Every row gives one point. Each copy is the shape, with its points in the same order, turned, moved and blurred by noise. Some copies are also mirrored. Which?

Shape, 9 rows:
+2.12 +0.33 +1.26

+2.36 +2.19 -0.27

+0.75 -0.58 +0.10

+2.65 +1.32 +1.14

-1.12 -1.83 -0.74

+2.18 +2.06 +0.87

+0.20 -1.45 -0.34

+0.37 +2.86 +1.43

-1.89 -1.96 -1.92
Copy 1:
+1.85 +0.52 +2.54

+2.09 +2.27 +0.94

+1.44 -0.79 +1.11

+2.14 +1.50 +2.53

+0.66 -2.63 -0.50

+1.61 +2.17 +2.00

+1.39 -1.76 +0.60

-0.31 +2.38 +1.44

+0.47 -2.94 -1.80
Copy 1 is: only turned
Copy 2:
+0.67 +2.11 -1.90

+1.75 +0.49 -3.15

-0.74 +0.67 -0.94

+1.23 +1.95 -2.56

-1.84 -1.07 +0.79

+1.96 +1.30 -2.54

-1.23 -0.12 -0.39

+3.15 +0.91 -1.03

-1.87 -2.10 +0.80
Copy 2 is: mirrored
Copy 3, 9 rows:
+1.40 -1.33 +1.50

+0.66 -2.63 -0.07

+0.46 +0.44 +0.47

+1.38 -2.39 +1.33

-0.72 +2.33 -0.49

+0.77 -2.67 +0.94

+0.29 +1.38 -0.08

-1.25 -2.58 +1.85

-1.43 +2.97 -1.33
Copy 3 is: mirrored
Copy 4, 9 rows:
+2.08 +1.35 -0.62

+1.19 +3.21 +0.36

+0.84 +0.28 -0.09

+2.18 +2.45 -0.55

-0.52 -1.89 +0.84

+1.48 +2.77 -0.39

+0.83 -1.20 +0.95

-0.13 +3.08 -1.61

-1.54 -2.10 +1.70
Copy 4 is: mirrored
